Each row is a point. Each copy is the shape, with its points in the same order, turned, moved and blurred by noise. Say if it was mirrored as well.
In the rows, zero is written as 128.

Shape (7 x 2)
[[141  86]
 [144 123]
 [126 156]
 [157 117]
 [115 151]
 [164 102]
 [138  84]]
Copy 1 (7 x 2)
[[ 84 108]
 [122 108]
 [150 125]
 [118  92]
 [144 141]
 [103  85]
 [ 83 108]]
Copy 1 is: only turned
Copy 2 (7 x 2)
[[ 97  99]
 [114 131]
 [147 150]
 [101 134]
 [154 138]
 [ 87 125]
 [ 99  96]]
Copy 2 is: mirrored
Copy 3 (7 x 2)
[[172 111]
 [156 144]
 [122 162]
 [169 148]
 [115 152]
 [183 132]
 [169 107]]
Copy 3 is: only turned

Shape (10 x 4)
[[135 157 107  66]
 [107 122 120 116]
 [103  89 162 150]
 [ 95 174 131  92]
 [103 119  81 166]
 [ 97 108 145 150]
 [104 132 131 106]
 [147 128 153 121]
 [128 102 139 134]
 [146 142  77 132]]
Copy 1 (10 x 4)
[[137  80  97 103]
 [112 121 142 128]
 [ 92 176 150 156]
 [117  78 116 153]
 [139 127 198 126]
 [105 148 158 155]
 [112 113 132 139]
 [134 146 111 138]
 [121 158 140 133]
 [168 109 155 104]]
Copy 1 is: only turned
Copy 2 (10 x 4)
[[109 130 195 138]
 [126 159 147 113]
 [148 155 109  69]
 [156 132 182 129]
 [136 186 112 138]
 [153 150 112  91]
 [135 144 166 105]
 [117 100 135 102]
 [118 141 117  89]
 [103 150 139 162]]
Copy 2 is: mirrored
Copy 3 (10 x 4)
[[107 132 196 139]
 [107  98 138 134]
 [ 96 103  77 149]
 [156 114 169 143]
 [112  94 121  71]
 [115 101  90 131]
 [121 108 139 141]
 [108 150 117 143]
 [ 96 124 106 130]
 [108 136 151  76]]
Copy 3 is: mirrored

Shape (11 x 8)
[[156 115 130 154 154 102 167 126]
 [100 121 115 110  86 110 154 104]
 [ 98 109  97 144 128 153 129 173]
 [128 134 117 132 169 150 154 184]
 [137 176 149 131 117 121 115  92]
 [108 170 142  76 138 140 133 154]
 [153 149 124  90 126 112 101 133]
 [ 52 132 166 142 129 118 117 152]
 [117 113  84 131 124 155 147 135]
 [ 93 119 140 124 184 123 134 110]
 [173 152  78 147 131  83 150 126]]
Copy 1 (11 x 8)
[[101  77 106 103 146 122 142 114]
 [121 164 104 121 109 144 180 148]
 [127 152 134  84 141 125 100 160]
 [136  99 163  89 148 104 110 151]
 [145 132 114 177 166 142 156 100]
 [148 141 195 158 141 121 154 143]
 [143 102 131 181 145 139 138 164]
 [ 90 189 168 140 141 136 112 112]
 [147 136 115  91 127 114 133 152]
 [110 124 142 139 104  99 121 101]
 [109  92  76 134 166 102 163 160]]
Copy 1 is: only turned
Copy 2 (11 x 8)
[[ 88 106 139 152 117 144 120 144]
 [141 130  77  93 126 138 111 150]
 [135 105 151  72  95 101  99 115]
 [110 114 159 125  69  94 141 118]
 [156  97  88 162 143 139 142 103]
 [158 146 114 132  89 113 175 109]
 [147 147 137 140 141 132 150  98]
 [163  83 120  82  80 161 155 118]
 [128 125 122 105 103  99  83 116]
 [142 115 130 139  63 173 120 112]
 [ 59 129 113 143 159 131 114 110]]
Copy 2 is: only turned
Copy 3 (11 x 8)
[[163 137 130 172 104 104 164 135]
 [133 100  98 118 148  73 122 146]
 [117  95 163 126 162 143 154 142]
 [117 121 158 174 137 150 160 100]
 [133 125  82 158  98 130  87 141]
 [ 86 126 117 149 134 123  99  89]
 [ 98 129 114 121  78 122 120 119]
 [136 135 170 139 172 108  72 148]
 [123 106 117 126 153 139 164 140]
 [139 184 132 138 153 124 124 128]
 [117 115 103 171  77 100 182 161]]
Copy 3 is: only turned

Shape (14 x 9)
[[171 145 138 131 127 143 134  88 105]
 [122 110 106  83 160  71  84  94 176]
 [112  90 131 140 163 163 123  84 141]
 [110 132  90 133 155 140 104 149 137]
 [133  80 127 102 138  87 119 115 107]
 [ 92 119 151 134 155 121 144 174 159]
 [164 144 104 103  97 108 177 104 133]
 [144 132  84 130 160 104 170 132  97]
 [119 145 117 160 120 121 126 117  93]
 [153  84 160 149 104 121  89  94 148]
 [125 144 144 150 143 157 164 141 117]
 [124 127 127 141 137  68 110 113 131]
 [ 99 147 153 146 122 141 110 145 136]
 [146 151 152 164 147 106  88 135 141]]
Copy 1 (14 x 9)
[[123 124  96 142 133 134  94  92 130]
 [126  71 105 164 117 150 196 177 109]
 [ 68 140  74 117 117 132 145 140 125]
 [ 98 141 158 135 112 123 146 155 103]
 [148 101  89 128  99 143 122 178 123]
 [137 151 127  88 115  81 170 158  98]
 [149  82 121 132 179 103  95 130 136]
 [128 132 128 153 148  99  87 169  94]
 [131 160 126 152 122 111 108 133 149]
 [141 136  78 104 123 180 154 125 153]
 [116 162 119 108 131  82 109 113 111]
 [158 132 107 160 121 130 153 162 130]
 [128 157 137 110 101 107 157 116 138]
 [154 164 119 150 118 144 164 105 105]]
Copy 1 is: only turned
Copy 2 (14 x 9)
[[ 91 160 101 154  96 168 147 122 136]
 [109  74 145 131 137 125  62  85  95]
 [107 138 130 213 160 137 116 123 119]
 [147 134  98 166 120 103  88 132 107]
 [107 140 163 123 142 112 113 101 137]
 [139 105  97 146 170  73 135 152  98]
 [148 144 116 103 117 181 147 111 122]
 [143 178 109 135 116 116 133  89  97]
 [101 175  89 137 128 120 118 147 115]
 [ 75 117 119 151 170 147 112 129 185]
 [135 161  91 174 135 119 167 149 111]
 [ 85 136 107 115 151 111 100 108 106]
 [110 127  91 150 140 108 119 181 120]
 [ 87 118  60 147 128 105 113 130 136]]
Copy 2 is: mirrored
Copy 3 (14 x 9)
[[146 142 127 148 149 118 176 142  93]
 [ 50 149 127  85 196  94 124 168 102]
 [151 133 129 116 176 129 129 153 159]
 [ 95 127 129  97 133 121 128  94 137]
 [129 162 112  80 146  92 120 162  97]
 [ 95 166 134 119  92 135  88 122 148]
 [118 115 159 112 106 129 168 171  63]
 [128 137 135  75  91 115 187 142 121]
 [136 131 147 128 109  76 153 110 115]
 [136 129  90 150 168  87 103 165 102]
 [151 147 143 140  91 140 142 118 138]
 [ 87 145 128 114 130  64 137 154 108]
 [113 142 145 145 130 103 104 101 118]
 [ 92 149  99 164 131  94 136 121 120]]
Copy 3 is: mirrored

Shape (18 x 12)
[[137 105 105 137 142 116 140 133 139 249 105 123]
 [130 119 147  93 146 147 119 141 134 119 137 163]
 [144 143 124  84 107 105  78 121 124 133 110 165]
 [ 65 132 144  61  79 131 152 159 112 126 124 171]
 [146 152 133 128 135 126 143 122 137 130 161 155]
 [128 146 132 138 149 115 119 167 119 120 115 136]
 [148 149  99 138 156 105 148 134 143 170 124  84]
 [146 142 140 139 144 142 120 132 139 140 113 166]
 [138  82 147 109 105 107 152 135 141 167 120 106]
 [ 98  40 149 143 136  73 150 114 129 121 119 165]
 [136 122  89 112 146 128 102 116 126 150 109 169]
 [127 133 135 136 117 133 135 112 137 130 105 106]
 [133 127 118 115 137 131 103 130 114 173 176 103]
 [142 134 138 148 122 145 118 147 149 123 152 137]
 [131 117 145  96 148 117 124 135 147 120 124 168]
 [161 119 102 131 131 117 134 150 115 121 113 165]
 [155 117 155 139 145 122 151 112 104 224 141  93]
 [147 115 121 112 108 139 153 112 102 129 107  26]]
Copy 1 (18 x 12)
[[120  48 162 127  89 112  93 145  85 188 115  93]
 [134 117 115 193 125 149 112  94 131 129 138 132]
 [121 122  89 132 125 144  92 108 151 110 124  92]
 [ 78 115 121 169 188 119 114  86 103 111 182 120]
 [134 128 134 140 123 152  99  97 124 148 116 165]
 [129 136 121 148 127 129 152  93 124 151  98 126]
 [118 131 133 120  73 130 124 147  99 188 107 133]
 [134 100 126 154 117 137 118 102 136 140  94 138]
 [121 106 168 155 132 122  96 144 128 180 154 112]
 [143 104 220 160 151 173 141  81 157 146 151  93]
 [132  89 125 134  88 148 107 100 126 114 126 104]
 [126 128 141 143 123 126 134 150 137 142 120 136]
 [172 118 113 131 119 139 100 139  80 164 135 130]
 [159 110 117 151 123 130 130 103 137 157 122 159]
 [123 112 127 180 128 167 113  90 144 145 124 130]
 [141 128 145 145  98 111 113  70 136 136 116 121]
 [148  95 176 139 127 119  70 170  77 186 102 119]
 [142 173 155 146 104  95 130 204 113 154 155 114]]
Copy 1 is: mirrored
Copy 2 (18 x 12)
[[116  46 102  53 113 133 109 119 111  81 108 145]
 [121 141 105 125 137 180 144 132 141 128 132 112]
 [143 129 146 103 161 160 130 163 147  85 160  95]
 [ 68 130 109 140 133 138 101 168 164 142 134  53]
 [145 110 117 152 115 164 138 150 152 118 123 143]
 [162 128  99 132 143 129 137 119 137 113 114 106]
 [167  96  94 101 122 111 124 152 109 105 100 167]
 [157 107 110 124 135 172 128 112 146 123 143 125]
 [ 88  77 112 114 141 118 152 148  98 124 136 130]
 [ 89 105 160 137  84 126 175  95  82 123 137  87]
 [139 130 142  98 127 167 106 120 127  84 130 120]
 [138 112 118 120 136 110 129 134 132 140 153 147]
 [115 120 103  95 131 133 156 153 162  81 101 164]
 [140 109 123 136 152 154 151 123 157 139 112 144]
 [132 128 123 123 127 179 145 141 120 125 133  98]
 [140 116 124 153 149 161 115 115 111  92 124 118]
 [113  59  66  88 103 119 154 131 132  78 138 178]
 [110 135  85 114 156  61 130 157 102 123 156 192]]
Copy 2 is: mirrored
Copy 3 (18 x 12)
[[135 173 144 139 173  45 140 139 156 100 164 117]
 [121 108 129 171 148 141 110 122 132 144 115 172]
 [176 113 130 133 160 160  91 105 137 109 128 149]
 [129  71 131 153 115 124 121  93  71  97 152 198]
 [127 107 153 154 125 125  94 133 127 163 124 121]
 [127 137 126 151  93 142 113 133 154 120 122 146]
 [126 165 161 153 119  97 138 113 153 120 122  83]
 [129 117 111 162 138 128  99 141 157 142 140 132]
 [ 86 128 149 119 167 114 144 120 122  97 136 130]
 [ 59 115 143  80 143 118 110  91 167 140 165 185]
 [167 128 137 153 156 127 116 105 169 143 151 150]
 [107 132 112 144 129 138 129 104 130 129 142 103]
 [145 174 151 136 149 113 136 131 106 149 110 134]
 [124 113 117 139 125 134 127 150 134 157 110 127]
 [114 102 136 156 146 133  95 109 150 131 116 165]
 [134 112 159 149 127 153 126 138 171 131 152 143]
 [ 97 199 155 142 170  84 115 150 111 124 154 103]
 [ 88 175 143 147 140 167 185  87  97 108 140  77]]
Copy 3 is: only turned

Shape (17 x 12)
[[117 100 144 157 133 137 128 128 117 117 132 111]
 [123  98 137 120 108 155 125 110 161 120 114 110]
 [ 87 117 123 129 146 151 105 137 115 148 101 167]
 [114 107 138 126 126 151 144 108 192 113 140 140]
 [128 106 127 137  91 130 131 127 129 148 142 132]
 [132 100 135 112 152  47 127 128 109 113 144 147]
 [127 126 139 118 127 154 131 123 121 106 141 113]
 [125 112 116 114 137  20 146 151 124 138 110 125]
 [109 115 108 121 121 146 144 146 110 111 142 127]
 [110 149 115 137 146 153 129  52 151 108 135 127]
 [122 140 138 112 142 140  92 148 149 135 144 136]
 [147  97  98 112 152 136 138  99 126 119 125 119]
 [139 102 140 164  91 153 141 142 108 122 126 144]
 [139  94 124 207 110 137 131 141 163 113 143 119]
 [ 97 156 107 141 132 140  97 131 139 128   7 222]
 [123 100 145 163 119 134 150 151 127 133 133 120]
 [136 136 140 121 151 159 148 112 124 137 144 129]]
Copy 1 (17 x 12)
[[124 120 140 141 143  93 123 128 114 117  86 134]
 [140 135  98 135 139  85 105 139 149 122 103 100]
 [125 127 108 109 144 128 120  81 112 156 123 132]
 [152 157 106 159 127  86 130 116 178 131 102 113]
 [166 142 145 127 127 102 102 128 119 119 119 116]
 [147  92 136 175 122 170 119 111 126  77 125 157]
 [109 138 139 130 131 112 121 145 145 118 103 111]
 [166  99 110 188 125 165 125 142  93  82 164 158]
 [122 131 155 136 145 113 139 125 129 122 135 101]
 [144 130 126 123 157 119 133 151 202 155  82 144]
 [116 162 112 109 115 122 124 112 141 106 121 142]
 [146 121 117 136 157 143 135 138 146 109  90  97]
 [148 124 159 131 109  88 120 123  98 137  96 100]
 [174 134 138 140 118  53 159 131 113 111  81 132]
 [144  82  47  91  90 142 150  86 111 225 139 132]
 [141 139 142 156 131  89 125 127  94 122 101 124]
 [121 165 139 138 139 139 122 139 142 136  84 120]]
Copy 1 is: only turned
Copy 2 (17 x 12)
[[127 142 163 148 148 146 147 139 133 109 155 112]
 [114 130 142 103 151 142 119 122 139  86 171 133]
 [122 127 100 142 159 157 162 156 111 138 158 155]
 [126 159 128 104 136 163 128  94 108  82 161 135]
 [132 111 129 144 156 147 132 108 153 111 127 120]
 [118  90 154 164  92 151 126 102  91 159 137 103]
 [132 158 145 120 136 145 123 128 157 131 161 123]
 [134  60 154 143 118 108 133 102  76 160 125  88]
 [150 138 155 118 146 156 150 127 147 144 140 136]
 [151 167 127 139  91 127 131 128 137  83 177 164]
 [131 141 111 120 144 163 103 150 116 135 134 124]
 [117 119 149 111  87 143 148 130 146 114 150 136]
 [102 145 151 151 172 140 157 112 160 114 125 122]
 [120 150 170 149 161 149 147 133 119  63 104 118]
 [ 77 137  66 143 169  79 176 147  70 143 149 209]
 [126 136 156 135 166 144 156 127 130 108 135  94]
 [136 159 111 122 112 148 150 131 153 125 152 106]]
Copy 2 is: only turned
Copy 3 (17 x 12)
[[165 128 136 134 124 111 152 140 114 130 119 123]
 [144 108 147 143 175 128 137 151  99 132 144 131]
 [111 120  98 155 126 101 128 180 138 120 123 149]
 [139  81 141 118 175 127 115 161 122 145 146 104]
 [156 123 156 140 144 135 127 141 148 115 140 144]
 [140 181 110  88 143 104  97  98 149 120 112 125]
 [134 110 147 146 131 104 134 120 106 138 146 123]
 [117 184 120 101 165 141  97  91 156  99  71 132]
 [132 102 148 142 126 101 129 122 130 138 117 151]
 [128 123 164 125 123 119  94 183  87 170 147  99]
 [114 119 100 151 141 135 130 130 143 150 159 124]
 [121 131 150  96 140 119 124 141  92 137 137 156]
 [182  95 141 148 122 116 130 137 125  92 129 145]
 [204  90 134 119 136 169 142 145 124 136 109 127]
 [ 99 111  58 186 134 126  54 221 100  80  93 154]
 [158 106 138 132 132 129 154 132 135 108 109 123]
 [115 108 149 121 113 115 135 139 116 122 158 110]]
Copy 3 is: mirrored

Shape (15 x 12)
[[122 135 115 159 116 114 113 102 148 126 173 151]
 [149 151  73 107 121 118 116 103 149 139 190 106]
 [ 90 139  89 104 125 140 138 155 101 142 155 189]
 [125 144  78 114  78  93 123 117 169 154 160 142]
 [136  89 138 170 137 111 170 122 119  83 107  96]
 [136 161 117 113 100  79 110 126 151 128 152 136]
 [ 45 116  99 108 131 132 161 121 123 157 166 166]
 [111  95 150 144 160 153 132  96 127 114  99 102]
 [ 63 164 111 132 130 141 153 128 111 116 152 136]
 [118 110 106 172 151 117 115 148 150 103 112  90]
 [128 112 141 189 148 135 160 131 116 131 113 108]
 [126 141 126 115 134 116 128 149 164 145 178 109]
 [ 77 127 113 116  93 164 135 149 122 119 177 150]
 [130 136 114 146 101 114 112 126 128 148 139  91]
 [113 126 132 163 143 169 169 128 146 108  99 118]]
Copy 1 (15 x 12)
[[121 133  99 159 139 123 147  76 126 147 130 132]
 [132 121 101 177 133  91 138 105 143 103 188 144]
 [136 192 142 127 127  85 143  98  68 127 134 158]
 [108 129 128 189 126  91 135  82 118  90 136 118]
 [143 141 120 139 208 173 154 154 149 134  93 128]
 [134 119 101 152 133 106 114  86 120  88 123 118]
 [127 191 147 154 176  72 139  97  66 160 144 126]
 [130 143 121 127 178 162 124 169 126 181 133 113]
 [161 145 126 149 171 116 144 108  51 147 142 147]
 [135 138 128 133 169 187 162 132 129 118 147 101]
 [125 140 102 128 182 156 182 159 115 149 103 119]
 [125 112 115 120 160  94 148 103 124 111 166 114]
 [151 136 170 137 144  91 153  92  87 159 138 153]
 [144 111 118 163 136 121 156 134 123 116 130  96]
 [107 126 132 130 187 164 154 156  91 151 123 147]]
Copy 1 is: only turned
Copy 2 (15 x 12)
[[141 116 147 161  84 124 155 112 139 103 130 149]
 [177 123 155 162 112 145 194 133 108 108 130  99]
 [118 133  94 134 116 143 121  99 133  93 169  77]
 [148 103 137 183 100 126 184 109 149 130 134  84]
 [166 105 104 109  82 122 113 174 136 159 140 183]
 [125 112 145 157  87  90 173 128 118 132 133  98]
 [149 141  87 119  92 156 129  59 158 117 141  90]
 [175 149 105 113 124 115 105 135 139 148 102 180]
 [128 121 100 105  82 154 119 103 120 116 103 102]
 [159 150 108 165  71 139 130 166 111 161 127 164]
 [134 138 117 111  97 153 113 164 161 146 127 186]
 [136 134 155 142 101 143 164 115 114 159 142 115]
 [145 119 132 142  93 156  86  85 131 121 139  86]
 [150 144 144 151  91 127 144 166 154 140 111 116]
 [137 117  92 126 120 160  95 138 131 156 102 169]]
Copy 2 is: only turned
Copy 3 (15 x 12)
[[124 110 105 150 104 128 112 123 141  65 114 139]
 [117  71 146 129 113 150  84 127 174  82 149 146]
 [155  87 120 151 135  73 136  81 162  83 149  88]
 [117 107 156 167 126 122  75 138 172  77 123 112]
 [ 93 130  81 105 159  97 133 144  99 140 132 170]
 [143 119 156 135 130 127 110 154 168  82 118 130]
 [109 125 104 167 119  73 137  73 177  79 177 103]
 [102 132  72 117 119 135 158 131 114 147 160 133]
 [150 108 114 167 112  82 149  97 153 103 172 150]
 [111 131 130 107 104 110 116 121  94 145 129 153]
 [ 88 120  95 135 139 114 167 115  95 135 117 163]
 [123 124 158 122 136 150 116  94 157  91 140 149]
 [161 104 111 169 144 103 116  78 129  75 179 119]
 [106 104 154 146 127 135 126 146 111 101 142 138]
 [123 125  82 151 139 120 144 105 118 167 132 159]]
Copy 3 is: mirrored
Copy 4 (15 x 12)
[[122 110 113 119 125 161  86 120 148 138  87 141]
 [ 77 166 138 123  98 131  75 111 137 138 101 149]
 [145 148  96 174 135 163  84 157  87 145 137 140]
 [ 90 123 127 174 112 141  66 104 148 110 115 149]
 [158  95 162 103 154  87 140 141 116 121  75  91]
 [ 96  99 136 146  91 149 100 112 122 115 113 148]
 [155 179  92 179 155 175 104 151 118 103 105 128]
 [159 136 147  90 154 126 164 141 147 132 119  88]
 [183 159 122 139 119 156 110 142 108 118 108 154]
 [137 106 170 109 139 102 130 176 155 128 103 139]
 [166 108 121 107 158  88 150 141 133 139  95 127]
 [ 89 135 114 112 123 131 109 141 122  98 117 161]
 [156 151 122 131 164 171  73 134  96 113 133 154]
 [114 122 152 132 137 118 124 105 141 132 114 162]
 [188 123 126  98 140  94 124 151 141 115 128 108]]
Copy 4 is: only turned

Shape (18 x 12)
[[117  86 127 130 120 133 111 121 132 110 167  79]
 [133 119 100 119 172 140 126 118 119 118 181 135]
 [168 144 152 123 112 109 155 135 132 132 126  67]
 [119 160 182 127 127 153 122 134 162 125 124 162]
 [120 124  95 141  94 102 127  68 169 154 148 124]
 [129 115 155 146 128 161  84 139 142 128 128 124]
 [141 100 114 124 117 130 125 148 104 130 131 133]
 [116 164 118  97 130  98 131 117  98 143 128  92]
 [114 133 148 109 120 102 101 112 153  96 185 132]
 [171 103 123 115 141 152 106 141 116 138  98 123]
 [ 64 156 144  83 153 149 140  99 147 181 169 101]
 [136 121  70 163 123 105 136  67 112  69 103 125]
 [123 123 117  92 127 144 121  96 133 145 129 115]
 [140 127 103 171 158 195 110 133 179 122 105  98]
 [125 106 117  78  86 119 154 116 104 117 109 167]
 [106 110 119 111 128 135 137  64 144 159 133 105]
 [131 122 128 176 164 136 106 111  95  78 142 135]
 [133 189 138 129 126 148 103 101  92 121 180 134]]
Copy 1 (18 x 12)
[[172 118 147 129 148 110 121  66 152 153 114 141]
 [173 119 141 112 142 108 167 113 148 101 132 103]
 [101 113 121 175 139 122 123  91 124 108  96 176]
 [ 93 123 141 115 112 146 158 141 117 169 150 135]
 [193 127 143 134  67 162 130  90 106 110 135 162]
 [143 109 133 134 150 131 127 122 131 182 142 130]
 [149 147 124 142 139 131 113 120 159 127 121 116]
 [146 146 122 161 118 100 133 115 151  92 150 185]
 [135 123 152  90 116 144 154  74 163 124 150 150]
 [147 104 107 149 152 129 102 159 151 139 111 125]
 [164 125 116 148  79  70 205 102 149 154 150 177]
 [185 141 189 112 134 123  69 135 106  76 124 137]
 [168 110 131 144  91 116 136 130 155 130 126 160]
 [171  88 169 154 169 131 159 156  87 170 113 128]
 [133 171 134 129  80 137  96 148 177 113 106 130]
 [183 115 125 133  70  99 130 110 125 134 119 164]
 [150 127 158  93 174  99 105 118 111 114 154 105]
 [124 118 166 143 125  90 146 103 151 109 197 121]]
Copy 1 is: only turned
Copy 2 (18 x 12)
[[134 174 114 130 126  87 133 123 135 162 157 134]
 [156 185 124  84 135 137  98 135 100 135 151 147]
 [159 119 130 138 114  92 135 176 120 106 145  97]
 [138 117 127  70 160 136 118 109 155 105 100 103]
 [166 189 118 115 111  86 137 119 134 104  73 166]
 [143 127 119  79 126 123 151 101 163 146 148 127]
 [149 135 137 131 142 140 131 128 113 151 141 161]
 [126 143 153 145  83 137 116 144 109  91 127 127]
 [150 176 121 121 124 114  74 120 154 139 108 109]
 [160 100 125 110 136 136 134 141 141 129 171 167]
 [ 95 206 142 115 132 128 127 109 134  54 143 116]
 [147 124 100 102  74  80 108 126  64 152  90 184]
 [135 158 136 121 119 107 118 110 133  95 142 165]
 [175 126  82  58 130 103 174  97 107 113 167 130]
 [123 113 143 157 148 113  93 119 115 128  99 185]
 [122 178 119 119 120  86 133 125 131  85 128 170]
 [129 140 114  56  99 125 116 135 104 185 129 142]
 [152 161 193  73  82 135  95 126 128 124 124 111]]
Copy 2 is: only turned
Copy 3 (18 x 12)
[[137 181 109 117 103 150 131 118 139 149 139  89]
 [ 95 129 131  93 142 175 139 105 162 142 132 109]
 [145 154 109 193 148 140 128 138 133 163 143 132]
 [ 97 135 104 143 141 143 138 134  92  94  74 148]
 [101 136 124 136  92  98  93  72 124 142 147 127]
 [119 144  82 128  94 152 133 150 127 123  89 118]
 [145 115 123 127 103 166 152 129 124 147 134 120]
 [164 121 102 140 165 139 121  85 132 151 129 140]
 [113 169 135 139 126 139 146  74 142 108  92 106]
 [128  99  89 130 111 144 162 163 139 164 120 119]
 [102 146  61 108 182 156 104  59  87 139 121 105]
 [149 129 175  91 112  86 109 142 165 137 152 153]
 [122 120  96 116 136 122 132 104 113 157 123 107]
 [ 77 164  77  92 104 134 117 182 139 170 113 162]
 [153  90 157 124 124 120 168 108  82 137 127 114]
 [111 132  90 113 136 103 104  97 112 145 151  95]
 [132 134 141  91 122 160 116 160 180 102 117 126]
 [123 117 135 132 158 171  88 101 149 135  66 119]]
Copy 3 is: mirrored
